Each row is a point. To make a cloud, some directions were put in groups of two or more. Within a group, all points are equally far from the middle, so they leave a hole (a ring in 2 directions, a hollow ball in 3). The other directions are filled evenly. Then the cloud was stretched, turned, moved and blurred a little. How many holes are there, and how many directions does each take, smallest first?

Cloud (13 x 2):
[[-47 -22]
 [-43 -10]
 [ 16   9]
 [  8 -43]
 [ 22 -20]
 [-51   1]
 [-13 -34]
 [-26  20]
 [  2 -23]
 [ 26  11]
 [-27 -12]
 [-25  45]
 [-21   8]]
Holes: 0

Cloud (20 x 3):
[[-23   8  -9]
 [ 17  -2  22]
 [-17   0   9]
 [  8  -5  18]
 [ -8  -1  -1]
 [  6 -17  19]
 [-13  22  21]
 [-17  10 -23]
 [  1 -43  27]
 [ -1 -39  -9]
 [ 21 -24  16]
 [  1  35  29]
 [  3 -14 -24]
 [ -2   2  25]
 [  6  35  17]
 [-10 -40  16]
 [-14 -60 -11]
 [-14 -15  31]
 [-24   5 -22]
 [-10  26  20]]
Holes: 0

Cloud:
[[  3   2  49 -18]
 [ 34 -31   6 -28]
 [-23  32  24  38]
 [ -6 -11 -39  29]
 [-16 -27 -23  21]
 [ -6  -5  48   0]
 [-40  -8 -15  -2]
 [ 15 -40  12  15]
 [ -2  22  46  17]
 [  3 -22  -9 -46]
 [-16 -34   9  16]
 [-10  44   8 -27]
 [-33   9 -10 -29]
 [ -6 -33  -8  25]
 [ 36 -35  14  -8]
 [  2  18 -31  50]
 [  9  -7 -41 -21]
 [-26  26  26  34]
 [ 13 -39  34 -16]
 [ 21 -36  20 -36]
 [ 31  41  23   3]
 [ 12 -28  18 -46]
 [-13  44  10  51]
 [  9 -17 -29 -34]
 [-10 -26 -25  26]
 [  6  29  36 -25]
 [ 24  49  -7  -9]
 [ 26 -38  18 -31]
 [-24  19   1 -37]]
Holes: 2 (2, 2)

Cloud:
[[ 46  39 -19 -18 -15   6]
 [-15  21   0   1  27  37]
 [ -5  27 -40 -31   5  24]
 [-26 -11  31   3 -20  12]
 [ 26  22  36   9  16 -11]
 [-29   4  -9  17   7  47]
 [-12  -6 -11  14  56 -15]
 [-31  23   8 -12  -5  18]
 [ 19  44  19  -7   4   4]
 [ 38  49 -24   3 -10  -4]
 [ -4  -2 -51  25 -12  28]
 [-35 -37  17  19  29   9]
 [-25 -17 -47   6  10  -1]
 [ -6   1  -3 -11 -16  57]
 [-11  26   0  -9  31  28]
 [-37 -10   1  49  31 -20]
 [ 48  35 -34  10 -15   9]
 [ -4   4   2 -10 -11  56]
 [ 18   2   2   8   1 -42]
 [ 44  19 -42  22   4  21]
 [ 15 -16  21  55  27  -1]
 [  1 -13  34  51   9 -21]
 [ 60  -3  -3   3  -8  -2]
 [ 13 -20   4  24 -36   1]
 [ -1  50  -7  15 -16 -12]
 [-15 -17   9  -7 -30  36]
 [  1  23  -3  39  39  19]
 [ 13 -44 -13  -8  20  22]
 [ 11  26 -60  12   7  22]
 [-53 -12  -3  18  26  -2]
 [ 26 -12  28  49  16  -3]
 [-45  18 -14  12  18  22]
 [  7 -22  33  -6  24  23]
 [-16  27   4  24 -15 -26]
 [ 33  25  18  20 -20  30]
 [-13 -11  -6  54 -15  15]
 [  2 -39 -21 -19  10   6]
 [ -9  -5 -53  24  -9  17]
 [-21 -15 -49  -1  -4  20]
 [ 15  40  -2 -29   9   7]
 [ -1  -5 -23  44 -25  20]
 [ -4 -18 -27  -1  44 -13]
 [ 50   1 -17  33   6  20]
 [ 22   8 -44   1  38  11]
 [ 30  10 -26  25  33 -22]
 [ 45  -9  -6 -31  -2  30]
 [-15  -8   6  47  46 -23]
 [-41  17 -14  23  19  26]
 [ 18  12 -22 -25 -42  31]]
Holes: 3 (2, 2, 2)

Cloud:
[[ 35  15  -4  13  12 -21   2  -1  10]
 [  4   8 -18  32   6   3   2  -1   9]
 [ 29   8   7 -20  -3  41 -20  24   8]
 [  7  15 -19  34 -24   3 -37  14  24]
 [-28  44 -18 -17 -25 -18 -10  18   7]
 [ 18   7  -8  -8 -23   6  21  -5 -32]
 [-30  19  -2  15  -6 -32  -6   6  12]
 [-30  17  24  28  21  23  -7  -1 -19]
 [ 14   5 -14  35 -21   9 -29   7   8]
 [ -4 -22  12  10   8  16  18 -17  36]
 [ 22 -24  -3 -20  20 -28  14  27  13]
 [ 30 -14  -8  21  10 -30  -9  21  19]
 [  9 -38  24   2  -2   3  29 -17  17]
 [  2 -14  -7  -6  14 -33 -60   3   1]
 [  5  10   6 -17 -24  20  10 -27  34]
 [ 28   8  -3  13  15  -1 -16 -29  -6]
 [-25  29  21  -2 -17   1  -7 -25 -13]
 [-29 -11  11 -14 -21  22   4 -10 -15]
 [ 21 -24  -3 -11  38 -33   3 -17  18]
 [-26  -7   9 -21  14 -14   8  31   7]
 [  9 -16 -15  27  14 -16   5 -17 -23]
 [-25  36  -5 -20  -4 -12 -11 -28   0]
 [ 24 -30   9   1   5  38  -2  24  -9]
 [ 37 -12  -9   7 -22  35 -16   5  32]
 [-13 -38   6   5  -4 -13  22  10 -29]
 [-13  -1   5 -14  15 -29 -55  -8 -18]
 [ 13 -28  -4  -6   2 -21   3  44  -1]
 [ 12  -8   0 -45   5 -13   3 -27   6]
 [-27  31 -27  -4   1   2 -23  15 -10]
 [ -8  40   0  -8 -35 -16  -1 -20  23]
 [ 23   1  17   1 -22  15 -25  -1 -25]
 [-37 -21  -1 -30  26  -2   2  -5 -25]
 [ 27  19 -46 -19  -9 -13  -8  -3  20]
 [ 33 -14  16   0 -14   9  32 -18 -17]
 [  6  -6  23  -4 -22  -2 -32   1  42]
 [ 24  -9 -36  24   2 -18   5  -2  17]
 [ -9 -53   8  -4  21   2  23 -20  -8]
 [-10 -11 -17 -16  19  25 -13  16  31]
 [ 14  43 -27 -16 -33  -2  -3  18  34]
 [ 20  29  17  37  -5   8   6  19  21]
 [-22  10  11 -26  -4 -25  21  11 -18]
 [ 17 -19  32 -19   3  12  -3 -24 -14]
 [ -5   8 -22   0  21   2  -5   5  35]
 [  2  20 -52  14 -16 -21   5   8  22]
 [ 14  15 -17  17  12 -12   3  31  14]
 [ 37   7 -20 -25  -3  -7   8  -6   7]
 [ -6  39  23  -6  -8  38 -10   4 -13]
 [  5 -24 -13  18  -4 -36 -16  20  -2]
 [-23  14   6 -33 -14 -11  -3 -25 -29]
 [-11  -2   2  22  23  19   5   4  17]
 [-10  50   8   9   1   2  24  30 -23]
 [ 59 -30  12 -23   4  21  18 -13  27]
 [ -1  14 -25 -12   8 -31 -15 -27 -43]
 [ 17  -4  -5  28  12 -10 -19   5  -7]
 [ 17   3  30 -19  -3   5  21 -18  43]
 [  2 -18  22   5 -29  -8  -2  -2   3]
 [ 20  -1  -9  -5 -28  43 -28  16  39]
 [  5 -21   1   6  23 -33  -4 -20   0]
 [  0  -3   1   9 -14 -33  -2 -40  -2]
 [-10   3  10 -26  -8 -21   0  12 -36]
 [  4 -22  21  13  -3 -19   3  -1  30]
 [  2  19  10   0 -40  28 -27  13  35]
 [  5 -48  -4 -21  50 -17  19 -19  16]
 [ 53 -18  15  16  16  20  13 -23  21]
 [ -5   3 -34  15  15   7   1 -21  17]
 [  1  19 -42   4  -5 -36   7  -9 -31]
 [ 21   2   4 -29   2 -28  10 -11   2]
 [ 35   3  14  22 -19  12   2  -5  -5]
 [ -2  -2  17 -11  17  -8 -19 -31  23]
 [ -8  40   2 -16   7  16 -17  -5   8]
 [ 12   5  23 -10   4 -16   4 -25 -25]
 [ 41  24   3   0 -37  14 -25  21  21]
 [ 12 -22 -23  21  -2 -17  -8   8  -7]
 [ 12 -30 -32  -5  -6 -20   7   2  -8]
 [-41  11   9  31  -2  -3   7  25 -11]
 [-19  35  27   7  -2  -1  -2  -4   2]
 [ 19  14  -2  30   8 -14   0 -10 -14]
 [ 33  20  14   7  15  26 -18  -8  20]
 [  5  39   7  35 -22  11  -1  -4  -9]
 [-10 -28  16  -1 -14   4  35   7  14]
 [ 18  19  -5   7  -7 -41  13 -28 -18]
 [ 18  11   8  -3   9 -24 -18  -5 -17]
 [ 17 -40  36   8  17   6 -10  -6   1]
 [ 33  12 -13  -3 -33  19  22  21  28]
 [  2 -17  -5   9  24 -37   8  -7 -17]
 [ 47  16  12  -1  15   2  -3   3  19]
 [-25 -12  -9 -13   3 -35   3  18   5]
 [ 23  -7  -8 -19  14  -5  -9  28  -4]
 [ -6  27 -33 -25 -21  -3  23  -7  28]
 [-13 -13  21   3 -34   9  -3  27  21]
 [ -3 -22  13   0  23 -32 -11  15  20]
 [ 34  -2 -13  28 -45  -2 -40  23  26]
 [  9  -5  -2 -21 -17  -5   5  -1 -35]
 [ 25   3  -2  27 -15 -14  -9 -19 -10]
 [ 13   4   4 -11  -1  48  27   5   7]
 [-29   4  -4  20 -17  27 -22 -15  -6]
 [ 15  49  -9   0 -37   7   4   7  -2]]
Holes: 2 (2, 3)

Cloud:
[[  1  22  24  -2  17 -47  18 -24 -22]
 [ 18   9 -11  22  -9 -13 -27 -14  27]
 [-14  11  24  14  -4 -34 -33 -17  28]
 [ 23 -17 -15 -27 -31 -23 -21  12   7]
 [ 16   0  19 -17 -26  -2   5  40   0]
 [ 12 -18 -22 -16 -10  31  -8  11  11]
 [ -3  46   3 -38 -23 -18  -9  18  25]
 [-10  18  -8  29  15  28  -8  -8 -12]
 [ 15  21 -15  18 -32 -33 -19 -35  -1]
 [ 37   7  11 -15  -8 -60   7   4  -8]
 [ 26 -15  10  -8 -26  26  -3 -16  20]
 [ 27   6  14  10 -23  -5 -15  27  40]
 [-17 -37  25 -14   4  33  -3 -12   2]
 [ 18   0  12   0  26  -7 -14 -16 -35]
 [  3  15 -40   5  -2 -14 -25 -17  30]
 [ 32 -13   7 -31  15  -6  34  -3  34]
 [-10  20  28   5  22   6 -18 -32 -27]
 [ 52  28  17 -16  16 -18 -10 -23 -15]
 [ -1 -37   1 -12  -4 -25 -22   2  34]
 [ -4  17   4  -2 -35  13 -15   5  32]
 [ 33  13   7  -5   3  29   9  -8  -2]
 [ -7  22  22   6  38 -32   0  13   9]
 [ 22  -3   5  29 -23 -33  -3   8  17]
 [ 14  30   2  15  32   7   0 -18  16]
 [ -1  41  -6  -4   6 -49  -8  15  -6]
 [ -7  -9  16  20  -7 -35 -22 -19  26]
 [ 37  14   0  11  22   9  -2 -13  14]
 [ 42  28  46 -19   5 -21   4   4  -3]
 [-10   3  15  -3   0 -52  20 -17  21]
 [ 19 -10  20  27 -24 -20  -8   0  29]
 [ 41  31  12  -5   5 -35 -11  33   7]
 [ 13 -18  42 -32   3  -9  34   0  17]
 [ -8   9   4  -1 -19  14 -19  49   6]
 [-22  -3   6   8 -13  32 -11  -4  22]
 [ 32  31  -3  -7  23  12 -31   5 -11]
 [  9  -8 -19  31 -16 -15 -11 -15 -22]
 [  2  -1  24  13  24 -40   8  12  14]
 [ 15  28   3 -24 -17  -5  24  20  13]
 [ 15 -25  35  31 -15 -26  17   8  13]
 [-10  27 -22 -33 -15 -10 -43  -1  18]
 [  4  14 -17  27  26  19  -9   1 -10]
 [-31  -7   7  41 -11 -42  11 -14   3]
 [  4  27  -7  11  -7 -34 -32  28   1]
 [ 26   5   4  -4  12 -49  20  -4  39]
 [-17  16  35 -14   4  25 -38 -16  17]
 [ 25  23 -20 -19   7 -26  23 -19 -29]
 [ -9 -34  -4  -2 -30  -7   6 -21  21]
 [ 25  21 -33  -5 -16 -34 -39  13  28]
 [-27  -3   9   3 -14 -40 -20 -34   9]
 [ 34  12   2   4  -7   0 -29 -12 -15]
 [ 25  10  38  -5  35 -14   4  -8  -7]
 [ -7  23   5 -35  23 -18  15 -12 -10]
 [ -6  31 -25 -22 -29 -17 -16  19  31]
 [ -1  12 -29 -20  13   7  17  -4 -36]
 [ 31  50 -10   2  22 -19   4   0 -13]
 [  8  23   6 -11 -17 -56 -27  -5  13]
 [-34   7 -11  -5  -4 -15 -23 -30  37]
 [ 24 -17 -37 -22  12  19  -5  10  26]
 [  6   1  27 -14   9  20  37 -23  10]
 [  6  -4  17 -34  18   7  21 -28  18]
 [  1 -24  30  20  -5   7 -19 -11  20]
 [ 15  10 -38  -4 -12 -31 -34  27  21]
 [ 17  38  43 -17  31  -4  -5   0   7]
 [ -7 -27   8  -2 -15 -32 -11 -41  14]
 [  4  29  31  -3  37  -2  -1   1 -22]
 [  9  31   6 -48  21  18   0  10  -2]
 [ 41   8  -9 -33   5   8  29  15  17]
 [-24   1  24 -22 -25 -35   0 -18  22]
 [ -6  -2  37 -17 -31  15 -18 -27 -17]
 [ 25  37  18   5  -6 -10  12  19  27]
 [ 41 -19   4 -30   5  19  24 -14  26]
 [ 17  -1  29  -1   3  24  31 -31   1]
 [-24   3  -3  16  52   2 -12 -10 -12]
 [ 17 -27  22  25 -21  -4   0  25  21]
 [-17  12  51  10 -14 -15 -13  -7  32]
 [ 35   5  -2  15  34   9  17  28  -4]
 [ -9  33  18 -36  28  33 -11   4  -6]
 [-10 -14  39 -21   2   0   2  34  35]
 [ -7 -27   3  -3  -8  -1  27  40  24]
 [ -1 -13  -5  -6 -40 -14  12   1  27]
 [ -8   5  46 -22  19   9  21  12   0]
 [ 39 -25  -2 -28   3 -22 -27 -18  -2]
 [-12  -9   0 -37   3  22 -42  22  17]
 [ 16 -10  -9  31 -25 -32  -7   5  -3]
 [-11  40  -7 -19   6  12  17  37  -1]
 [  9  -7   4 -10 -20  26 -30  31   0]
 [ 30   6  -6   8 -32 -35 -24 -24 -10]
 [ 31  20 -17 -16   3 -31  36 -20  16]
 [ 22 -10  41  14  16 -17  22  15  19]
 [ -1  30 -44   7   9  -8 -12 -23  -8]]
Holes: 3 (2, 2, 2)

Cloud, 87 rows:
[[  3  -5 -24   9  17 -10 -39  -9  -3]
 [ -1  12  36  -9  -7   5 -35  -4   4]
 [-19  -2  -3  -7  -4   6 -43   8  10]
 [-32  11  11 -14  -5  -7 -24  11  -7]
 [ 11  20 -10  10  22 -22 -28  -3  25]
 [ -9   4  -5 -16  -8  13 -27  32  19]
 [  4   1 -31  -1   8   9   8  -8 -10]
 [ 11 -25 -19  17  16 -18  28  11 -11]
 [ -4  22   7  13  26  -9  -7 -24  23]
 [-13 -14  10   5  -7 -16  27  -4  21]
 [ 18   9   8   3  27   5 -24 -11   4]
 [  1  37  28   6  -5 -21 -39 -17  11]
 [ -1  15  -9   8   9 -34   0   6  15]
 [  3  -7  -4   6  10  54 -27  -7  25]
 [-25 -22   7  11  10  19  -6   3  19]
 [ 24 -14 -26  14   4  28 -26  -4 -28]
 [ -7 -35 -25 -13   0  28 -10  27 -12]
 [-23  19   1   7  -9 -29 -16  17  12]
 [-31   7  19 -19 -32  -4   5  22  30]
 [ -3  15 -15  -7   0  20 -37  18  37]
 [ -1  33  44  -9  -6   1 -19 -26  40]
 [-18 -10  11  -3 -21  -7  26  10  26]
 [-25 -14 -19  -5  -3   6 -29  -2  24]
 [-22  12   5 -10 -17  -3  14  -7  36]
 [ -6 -13   2 -13 -17   5 -30  39 -25]
 [-10  29   8   4  11 -11 -27 -19  34]
 [  2   5  24  -4 -26   1 -21  16  -6]
 [  1  -1  21  15  -9 -17   5  16 -15]
 [ 28  28  -6 -11   5   2 -29   5 -11]
 [ -2  12 -28   7  35 -39  -9   3  43]
 [  1  -8 -11   2 -10   9  12  17  23]
 [ -5 -11 -11   3  -5 -15 -29  16 -18]
 [ -6   9  -1 -11 -15  30 -45 -10   8]
 [ -7  10  -2 -10  -1   3 -40 -22 -24]
 [ 34   0  -4   1  -6 -21  22 -17   1]
 [ 12  19   1 -12   9 -27   0 -12  10]
 [-19 -18 -33   1   0  26 -15 -14  26]
 [ 10  23   1   6   9 -39  -6 -11  36]
 [-10  27  31   2  16  -2 -49 -10   7]
 [-25   4   4   5 -15   9  21   6  24]
 [  7  12   8 -11   6  30 -23   2 -15]
 [ 18  -6  -6 -20   3  34 -31 -15 -19]
 [  1  15 -14  -6  -7 -16 -25  -5  -2]
 [  5  -4   7  -9  -8 -17   7  18 -31]
 [ -8   4  23 -10 -15  -4  26  -6  35]
 [  7 -15 -18 -11   8   9 -29  14  -7]
 [ -5  23  17   2  16 -33 -16 -10  13]
 [  5 -25  -1  13   1 -14  20  12 -27]
 [ -4   7  16 -12 -20  -4 -11   5   1]
 [ -2  -6  -5  22  12 -27  -4  12  -1]
 [  1  -7 -21 -18  -2 -28 -20  18 -10]
 [ 12  -7 -19  -8  26  13 -25   3  17]
 [  3   9  28   0 -34 -25   9   9 -10]
 [  1  35  16  16   5   8 -16 -18  11]
 [-12  32  25  -1  -4 -17 -11 -23  25]
 [  5   6 -35  10  18 -12   6  -6   7]
 [-10   6 -16  -3  -2 -30 -29   4   2]
 [ 26  29  10   2  13  -9 -12  10   2]
 [ -2  19  -7 -13  17  -6 -42  -8  -3]
 [ 12   2   6  10  -6  17 -21 -25  29]
 [-15   5 -28  -1  -8   5   6  -7  44]
 [-31  17 -10   2  11  20   2  -9  42]
 [ 21  -9  -7  -8  -3 -12 -11   7  -3]
 [-40 -16 -16   5 -12  28 -17  26   9]
 [  3  -8 -34  11  21 -38 -15  18  -8]
 [ 12  31  24  10   1   0 -24  -5   5]
 [-16  -8   7  -2 -13  53 -13  -1  21]
 [-21   4 -20  -3  -3 -23 -23  22  -4]
 [  7   3  13   1  -3 -17 -28   3 -26]
 [ -6  17  15   6  -8 -18  25 -30  25]
 [  9  23  -8  -9  27  -5  -3   1  13]
 [-30  16  16   0 -12 -10 -45  30 -16]
 [ 16  11  -7   8  17 -21  19 -30   9]
 [  2   6  26  -3 -14 -13  27   4  41]
 [  2   0   9   3  20  39  -6 -16  31]
 [  0 -14   3   0   1   8  23  28 -15]
 [  9  10  27  -6  -9   2  22 -12  20]
 [  5  14  27   0 -10 -27  14   7   2]
 [ -9  13  30   0 -17  -6 -12  -1  21]
 [ -2  -9  11   7  -6   5   4 -12   7]
 [  0  -9 -24  11  11   5  23 -22  60]
 [ 10  -8  -4  17   3 -12   0  18   7]
 [-30   2   6  14   3 -30 -13  13  11]
 [-24  -9  -7   4  -6  29 -14   9  -5]
 [ 11  29  -1  -2  19 -32  -8 -17  19]
 [ -6   3   0  -8 -14  28 -31 -29  -9]
 [-26   4  30 -12  -6  18 -17  17   7]]
Holes: 0
